Rows are points. Each copy is the shape, with its points in the same order, stretched, turned, moved and blurred by noise. Say if it was mirrored as well.
In the rows, 100 means zero.

Shape (9 x 3):
array([[ 88,  97,  81],
       [ 91,  86, 110],
       [ 83, 145,  62],
       [104,  75,  75],
       [125, 101,  62],
       [ 96,  99, 115],
       [ 67,  89,  71],
       [100,  82, 144],
       [104, 153,  41]])
Copy 1 (9 x 3):
array([[ 93, 103,  71],
       [ 97, 105,  94],
       [ 54,  81,  46],
       [112, 103,  63],
       [111,  75,  48],
       [ 91,  94,  95],
       [ 91, 118,  60],
       [105,  94, 121],
       [ 61,  60,  31]])
Copy 1 is: mirrored
Copy 2 (9 x 3):
array([[ 96,  86,  92],
       [100,  99, 107],
       [ 63,  82,  55],
       [105,  68, 105],
       [120,  56,  81],
       [ 98, 107,  94],
       [ 77,  74, 113],
       [114, 126, 103],
       [ 75,  64,  37]])
Copy 2 is: only turned
Copy 3 (9 x 3):
array([[ 75,  83,  76],
       [ 90,  73,  98],
       [ 80, 120,  41],
       [ 54,  76,  93],
       [ 51, 110,  81],
       [102,  81,  90],
       [ 57,  67,  68],
       [122,  67, 109],
       [ 61, 146,  37]])
Copy 3 is: mirrored
Copy 4 (9 x 3):
array([[ 93,  88,  92],
       [ 86,  91, 124],
       [ 77, 122,  64],
       [117,  72,  90],
       [129,  98,  74],
       [ 82, 107, 129],
       [ 85,  71,  80],
       [ 77, 104, 161],
       [101, 129,  44]])
Copy 4 is: only turned

Shape (8 x 4):
array([[166, 127, 120,  76],
       [ 77, 100, 101,  85],
       [134, 131, 128, 101],
       [ 68,  59, 101, 102],
       [108,  53, 154,  64],
       [ 87, 107, 106,  90],
       [ 75, 125, 105,  97],
       [ 85, 125, 100, 117]])
Copy 1 (8 x 4):
array([[114, 157, 162,  89],
       [ 75,  98, 111, 100],
       [107, 133, 144, 116],
       [ 73,  95,  57, 108],
       [ 54, 162,  84, 117],
       [ 81, 104, 116, 104],
       [ 83,  90, 129, 110],
       [100,  88, 117, 113]])
Copy 1 is: mirrored
Copy 2 (8 x 4):
array([[ 85, 118,  48,  22],
       [ 80,  99, 109, 105],
       [ 70, 141,  67,  55],
       [110, 100, 159, 117],
       [ 76, 101, 168,  45],
       [ 75, 108, 102,  98],
       [ 62, 119,  89, 112],
       [ 80, 133,  86, 114]])
Copy 2 is: only turned
Copy 3 (8 x 4):
array([[143, 148, 107,  95],
       [ 93,  82, 115,  83],
       [121, 138, 121, 112],
       [ 79,  61,  97, 100],
       [149,  66,  93, 118],
       [ 95,  94, 119,  92],
       [ 86,  93, 136,  90],
       [ 73, 106, 127, 104]])
Copy 3 is: only turned

Shape (11 x 6):
array([[ 64,  76,  96, 118,  97, 140],
       [ 97,  82,  80, 115,  89, 103],
       [ 85, 112,  79,  97,  64, 101],
       [125, 145,  91,  90, 160,  72],
       [ 86,  82,  96, 118,  99, 168],
       [156, 127, 107, 109, 120,  84],
       [147, 116,  61,  96, 135,  72],
       [ 80,  70, 115, 120, 101, 110],
       [ 77,  66,  84, 102,  71, 138],
       [ 95,  80, 107,  74,  87, 127],
       [132, 147,  88, 117, 122,  79]])
Copy 1 (11 x 6):
array([[147,  59, 100,  90,  73, 100],
       [137,  94,  96, 108,  97, 101],
       [118, 119, 106, 103,  65,  93],
       [ 60, 143,  85, 112, 101, 176],
       [165,  69, 113,  72,  70, 112],
       [100, 150,  69,  81, 119, 153],
       [ 97, 146, 106, 129, 119, 157],
       [132,  65,  73,  84, 103, 100],
       [155,  75, 120,  88,  79,  79],
       [120,  98, 117,  65,  89,  96],
       [ 93, 148,  70, 109,  93, 158]])
Copy 1 is: mirrored
Copy 2 (11 x 6):
array([[ 93,  84,  44, 132, 130, 110],
       [ 90,  94,  76, 121, 113,  79],
       [ 62, 104,  67, 115,  87,  89],
       [ 68,  92, 156,  57, 114,  98],
       [101,  98,  42, 107, 131, 118],
       [107, 132, 138,  59, 109,  81],
       [ 90,  86, 133,  64, 107,  61],
       [100,  93,  78, 139, 126, 102],
       [ 91,  88,  44, 127, 104, 105],
       [111,  89,  81,  95,  88, 115],
       [ 73, 126, 127,  66, 115,  74]])
Copy 2 is: only turned
Copy 3 (11 x 6):
array([[ 52, 140, 115,  71, 111, 134],
       [ 78, 127,  89,  67,  90, 107],
       [ 97, 119, 119,  72, 119,  92],
       [160,  89,  86, 157,  98, 114],
       [ 68, 129, 117,  56, 103, 159],
       [141,  61,  77,  99,  72, 111],
       [149,  98,  51, 109,  80, 111],
       [ 53, 108, 104,  79,  94, 117],
       [ 52, 127,  98,  42, 117, 124],
       [ 72,  83,  91,  71, 135, 116],
       [154,  99,  98, 117,  74, 107]])
Copy 3 is: only turned

Shape (15 x 9):
array([[ 74,  70, 115,  68,  96, 102, 118,  57,  58],
       [115,  92,  90,  77, 133,  73,  94,  82,  65],
       [ 87, 136, 117,  80, 115, 118,  65,  80,  70],
       [ 81,  74,  94,  69,  67, 111, 102,  63, 125],
       [ 74,  76, 131,  68,  71,  99,  45, 111,  79],
       [110,  82,  93, 140,  80,  76, 105, 116,  93],
       [154, 134, 141, 135,  83,  98,  80, 115,  88],
       [151, 137,  66, 123, 127,  78, 105,  62,  59],
       [109,  82, 100,  86, 100,  82,  87,  53, 118],
       [ 96, 133, 118, 115, 129, 100,  45,  60, 132],
       [ 99,  88, 130, 144,  58,  68, 103, 136,  84],
       [109, 109, 111,  71,  77,  92,  84, 139, 143],
       [150,  86, 132, 134,  69,  96,  70,  70, 137],
       [132,  68,  80,  75, 136, 119, 114, 106,  69],
       [ 95, 135, 141,  70,  88,  94, 106, 106,  86]])
Copy 1 (15 x 9):
array([[ 45,  96, 102, 137, 108,  74,  95,  74,  90],
       [ 71, 104, 106,  71, 121,  57, 123,  94, 100],
       [ 58, 136, 120,  83, 123, 116,  88,  96, 100],
       [ 76,  48, 100, 124,  85, 111,  81,  80, 122],
       [ 76, 126, 129, 103,  67, 104,  64,  49, 123],
       [139, 100,  86,  96,  66,  90, 106,  93,  73],
       [132, 140, 106,  73,  74, 135, 130,  67,  48],
       [ 82, 112,  59,  45, 126,  82, 148, 128,  70],
       [ 86,  68,  91,  98, 105,  92, 125,  84, 130],
       [108, 115, 104,  71, 132, 131, 124, 110, 144],
       [141, 130, 100, 123,  39, 105, 105,  73,  56],
       [111,  67, 160,  87,  55, 126,  88,  80, 101],
       [143,  85,  77,  88,  80, 136, 142,  52, 104],
       [ 94,  72, 122,  64, 129,  62,  94,  75,  73],
       [ 67, 119, 145, 118,  81, 118, 103,  84,  66]])
Copy 1 is: only turned
Copy 2 (15 x 9):
array([[ 89,  32, 143,  73, 123, 110,  70, 103, 105],
       [112,  73, 117,  51, 132, 107, 133,  84, 104],
       [ 94,  85,  94,  66,  77, 163,  99,  92, 100],
       [ 70,  26, 117, 114,  78,  68, 105, 104, 114],
       [136,  59, 113,  67,  44, 111,  76, 126, 100],
       [118, 107,  85, 123, 116,  71,  79, 120,  92],
       [105, 149,  99, 113,  60, 127,  94, 113,  39],
       [ 88,  98,  71,  88, 160, 121, 148,  69,  63],
       [ 97,  49, 123, 100,  87,  79, 134,  69, 102],
       [101, 107,  93, 109,  53, 136, 130,  52, 114],
       [128, 128,  91, 115,  80,  79,  36, 129,  74],
       [ 90, 108,  99,  84,  32,  73, 117, 113, 110],
       [102,  96, 127, 156,  47,  87, 123,  87,  50],
       [ 92,  82, 134,  69, 147, 113, 146, 142, 116],
       [ 75, 103, 119,  60,  56, 127,  77,  96,  87]])
Copy 2 is: only turned
Copy 3 (15 x 9):
array([[ 57,  90, 112, 102,  91,  45,  66, 129,  88],
       [119,  84, 119,  93, 140,  60, 104, 119,  94],
       [106, 127, 114, 108, 110,  62,  78,  82,  70],
       [ 56,  77, 113, 111,  54,  75,  87,  95, 110],
       [ 80, 133, 143,  89,  81,  78, 110, 115,  62],
       [118,  95,  82,  64, 105, 117, 126, 138,  96],
       [105, 123,  35,  49, 121,  99, 134,  84,  78],
       [150,  71,  62,  97, 148,  64, 102, 106,  91],
       [ 89,  78,  98, 112,  83,  54, 112,  95, 107],
       [118, 131,  91, 134,  91,  60, 112,  71, 106],
       [ 95, 118,  70,  61, 113, 135, 143, 159,  79],
       [ 88, 100, 121,  77, 106, 121, 137,  74, 101],
       [ 87,  96,  37,  65,  62,  77, 143,  82, 107],
       [104,  73, 122,  52, 118,  62,  81,  95, 123],
       [ 68, 116,  99,  95, 130,  96, 107,  91,  75]])
Copy 3 is: mirrored

Shape (14 x 11):
array([[107,  95, 119, 107, 135,  93,  63,  42, 115, 117, 107],
       [ 67,  92, 104, 143,  93,  75,  71, 155, 113, 111, 124],
       [101,  95, 124,  94,  99,  75, 118,  41, 107,  95, 136],
       [ 64, 104, 112, 138,  90,  72, 109, 173,  82, 156,  88],
       [ 66,  83,  88, 109,  89,  65,  99, 149, 131, 120,  83],
       [100, 115,  78, 116, 113, 125, 124,  78,  80,  73, 107],
       [117, 118,  78, 105, 150,  78, 156,  83,  67,  66,  97],
       [105, 136, 127,  83, 125,  98, 101,  66, 136,  95, 110],
       [110, 123,  95,  68, 129,  89,  87,  66,  97, 104, 148],
       [ 89,  86, 109, 104,  80,  69,  77, 154,  80, 106,  79],
       [106, 140,  55,  99,  98, 104, 146,  69,  57,  85,  89],
       [105,  87, 144,  77, 122, 119,  96,  77, 116, 102, 129],
       [ 75, 127, 132, 101, 113,  82,  86,  76,  95,  80, 111],
       [120, 109, 111, 137,  77,  69,  93, 150, 110, 117,  99]])
Copy 1 (14 x 11):
array([[ 76,  84,  98, 118,  92, 157, 118,  49, 136,  57, 126],
       [132, 120,  89, 145,  83,  75,  76, 106, 129,  28,  90],
       [ 79,  84, 106, 112,  66, 115, 100,  56,  85, 102, 138],
       [148, 159,  57, 104,  73,  63, 113, 110, 116,  42,  87],
       [119, 135,  59, 133,  86,  77,  74, 106, 127,  76,  82],
       [ 81, 120,  83,  86, 125, 108,  99, 104,  67,  74, 102],
       [110, 109,  59,  95, 134,  81, 110,  60,  28,  89,  84],
       [ 80,  57,  83, 100,  84, 112, 115,  83, 131,  80, 128],
       [ 96,  85,  93,  79, 108, 127,  80,  68, 119,  80, 152],
       [143, 143,  93, 126, 109,  65,  97,  86, 130,  83,  90],
       [ 87, 146,  74,  30, 120, 107,  97,  95,  52, 101, 101],
       [ 90,  68,  82, 133,  99, 117, 123,  88, 122,  91, 149],
       [ 79, 104, 106, 110,  95,  73, 112,  63, 121,  70, 118],
       [159,  96,  99, 116,  62,  91,  99, 101, 118,  56,  77]])
Copy 1 is: only turned
Copy 2 (14 x 11):
array([[134,  70, 118, 119, 107,  75, 132, 101,  90, 104, 166],
       [127, 182, 156, 106, 100, 115,  96, 132, 124, 100,  88],
       [147,  53, 114,  80, 138, 102, 108,  64, 126, 104, 125],
       [ 74, 189, 167, 104, 109,  61, 102, 108, 113,  91,  48],
       [100, 143, 119, 106, 101,  86, 110, 143, 121,  90,  58],
       [ 78,  86, 111, 106, 123, 131,  77,  79,  83, 104, 119],
       [ 79,  47, 120, 122, 175, 105,  62,  71,  79, 117,  96],
       [152,  69,  88, 116, 126,  97, 118,  88,  74,  72, 107],
       [152,  84,  69, 108, 148, 103,  83,  73, 115, 104, 138],
       [110, 153, 132,  76, 101,  67,  97, 137, 100, 120,  83],
       [ 63,  65,  96,  96, 147, 107,  50,  66,  80,  73,  96],
       [139,  89,  86, 103, 103, 102, 139,  73, 107, 135, 130],
       [145,  95, 119,  84, 150, 109, 124,  93,  86,  85, 118],
       [132, 156, 163, 102,  72,  72,  66, 114,  97,  94,  64]])
Copy 2 is: mirrored

Shape (16 x 12):
array([[153, 113,  63, 109,  69, 140, 106, 101, 143, 119,  50, 103],
       [126, 103,  84,  87,  79,  91, 131, 133, 138, 122,  53,  81],
       [ 77,  87, 100, 113,  74, 129,  72, 116,  66, 111, 137,  63],
       [ 91,  81, 110,  77,  87, 115,  99, 104,  92,  78, 136,  48],
       [116, 118, 105,  86,  69, 113,  75, 127, 149, 132,  62, 110],
       [ 75,  88,  86,  85, 105, 128, 118, 120, 119, 110, 153,  74],
       [ 63,  92,  98,  81,  91, 134, 107, 118,  74, 103, 124,  87],
       [119, 127,  85,  96,  72, 121, 106, 124, 122, 125,  51,  69],
       [ 97,  97,  88,  88,  49, 133, 134, 129, 145, 101,  46, 104],
       [ 74,  97,  68, 129,  82,  68,  75,  43,  69, 132,  92,  93],
       [ 56,  87, 115,  84, 111, 125,  98,  71,  96,  87, 118,  66],
       [ 86, 129, 102, 140, 137,  86, 121,  80,  88,  78,  75, 101],
       [ 88, 123, 103,  83,  74,  99, 102,  84,  70,  91, 149,  86],
       [ 76, 132, 110, 131,  94,  94, 122,  44,  81, 140,  93,  74],
       [ 59, 138,  66,  94, 109,  98,  97,  62,  80, 113,  79,  75],
       [ 66, 142,  80, 143,  80,  81,  94,  67, 106,  99, 100,  70]])
Copy 1 (16 x 12):
array([[ 87,  88,  69,  55, 104, 161,  43, 115, 110,  82,  60,  96],
       [ 98,  70, 102,  56, 153, 127,  90, 124,  95,  71,  94, 111],
       [ 52,  97,  65, 101,  67, 125, 176, 107,  91,  89,  99, 112],
       [ 58, 112, 126,  97,  79, 107, 160,  99,  95,  57, 100,  95],
       [ 58,  93,  88, 102, 133, 150,  67, 130, 119,  95,  99, 129],
       [ 88, 108, 126, 114, 106, 132, 149,  54,  56,  73, 127, 111],
       [ 72, 118,  99, 119, 111, 131, 169,  90,  88,  83,  99,  92],
       [ 68,  88,  69,  55, 130, 158,  92, 126, 118,  81, 102, 107],
       [ 81,  86, 112, 105, 149, 173,  92, 109, 119,  41,  78, 106],
       [ 95,  84,  51,  70,  73,  90, 126,  80, 150, 115,  81,  76],
       [ 68, 139, 124, 131,  85, 111, 153,  79, 120,  58, 122,  82],
       [147, 117, 106,  74,  84, 119, 130, 111, 151,  95, 139,  59],
       [ 65,  89, 121,  91,  78, 114, 161,  84, 112, 112,  88,  63],
       [ 88,  79,  79,  75,  83, 111, 117,  81, 144,  93, 139,  29],
       [ 89, 123,  77,  56, 101, 126, 136,  62, 151, 107, 110,  74],
       [106,  76,  89,  58,  71, 145, 136,  74, 161,  99, 129,  87]])
Copy 1 is: only turned
Copy 2 (16 x 12):
array([[ 33, 117,  62, 105,  78, 107,  97, 109,  58, 113,  69, 129],
       [ 66, 105,  58,  80,  84, 106, 142, 111,  69,  98,  43,  83],
       [127,  77,  48,  75,  96,  53,  81, 128,  98,  80, 123, 109],
       [128,  74,  62,  74, 117, 113, 116, 136,  71,  78, 133,  93],
       [ 59,  82,  61, 102,  71,  95, 142, 103,  89, 130,  64, 133],
       [108,  71,  89,  67, 109,  92, 132, 111,  59,  95, 116,  78],
       [130,  72,  77,  58,  94,  99,  95,  87,  91,  75, 114,  98],
       [ 53, 113,  44,  77,  96,  87, 106, 124,  82, 110,  48,  89],
       [ 81,  77,  51,  76,  41, 139, 102,  74,  68, 119,  56,  81],
       [133, 154, 108,  86,  99,  73,  77, 154,  97, 108,  71, 137],
       [141,  76, 100,  77, 120, 120,  90, 115,  74, 111, 113, 100],
       [ 98, 129, 131, 108, 105, 109,  76,  99, 120, 119,  66,  81],
       [109, 105,  87,  53,  99, 101, 111, 156, 133,  84, 135, 105],
       [ 91, 123, 136,  56, 104,  55,  69, 166, 113, 125,  57, 106],
       [117, 143,  92,  61, 136,  90,  75, 120,  92, 124,  67, 114],
       [ 99, 143,  94,  76,  99,  72,  92, 138, 102, 146,  81,  83]])
Copy 2 is: only turned
Copy 3 (16 x 12):
array([[161,  91,  53,  88, 108, 111, 110, 139,  81,  97, 120, 135],
       [151,  86,  80,  85,  89, 110,  89, 159, 116,  96,  84, 119],
       [ 61,  91, 117,  75,  80, 117, 125,  56, 145,  96, 136,  84],
       [ 83, 109, 111,  86,  64, 108, 144,  82, 130,  96,  97,  77],
       [134,  92,  63,  47, 107, 118,  94, 128, 105, 124, 108,  97],
       [ 82, 125,  79,  83,  83, 116, 121,  72, 152,  89,  93, 109],
       [ 76, 114, 129,  77, 103, 106, 123,  77, 139, 108, 104, 105],
       [136,  79,  77,  87,  89, 134, 104, 139, 119, 111, 111, 118],
       [155, 104,  99,  62, 112,  92, 128, 172, 121,  98, 105, 127],
       [ 52,  70, 103,  89,  57,  68,  80,  80, 101, 135, 119, 119],
       [ 77, 138, 112,  88,  64,  94, 129,  74, 122, 133,  98,  91],
       [ 82, 128,  92, 142, 106,  65,  86,  96, 101, 138, 111,  87],
       [ 60,  81,  99,  94, 103,  86, 144,  69, 133, 111,  94,  88],
       [ 97,  91,  84, 122,  73,  76, 101,  83, 136, 154, 106, 118],
       [ 54,  91,  97, 109,  71, 109,  93,  94, 111, 149, 101, 128],
       [ 49,  79,  62, 112,  68,  84, 115,  97, 137, 129, 129,  96]])
Copy 3 is: only turned
Copy 4 (16 x 12):
array([[ 58, 102,  65, 111,  76,  91, 103,  77, 195,  59, 138, 110],
       [ 44, 106,  91,  88,  92,  88, 132,  87, 138,  62, 124, 137],
       [119,  87,  93,  64,  92, 113,  92,  59,  75,  77, 111,  85],
       [119, 116,  88,  92, 136, 111,  90,  73,  78,  85,  98, 109],
       [ 83,  95, 107,  88,  89,  57, 106,  91, 164,  72, 136, 132],
       [ 99, 101,  91,  93, 130, 103, 107, 120,  55,  61, 134,  93],
       [117,  72,  93, 111, 107, 111, 114,  97,  69,  92, 117, 108],
       [ 63,  98,  99,  80,  86, 111, 124,  59, 167,  57, 139, 124],
       [ 45,  75,  72, 122, 105,  76, 140,  89, 159, 104, 155, 140],
       [ 83,  66, 103,  78, 110, 108,  55,  87, 100,  78,  38,  69],
       [129,  88,  96, 107, 150, 106, 106,  85, 103, 105,  82,  83],
       [ 61,  89, 128, 124,  81, 100, 100,  85, 103, 110,  68,  53],
       [123,  93, 123, 118, 113, 109,  52,  99,  64,  76,  97, 115],
       [ 76,  67, 127, 119, 117,  98,  87,  53, 108,  68,  60,  72],
       [ 93,  80, 135,  85, 108, 142,  89,  92, 134,  83,  67,  80],
       [ 47,  93, 145,  88, 112, 108,  56,  72, 110,  80,  98,  71]])
Copy 4 is: mirrored
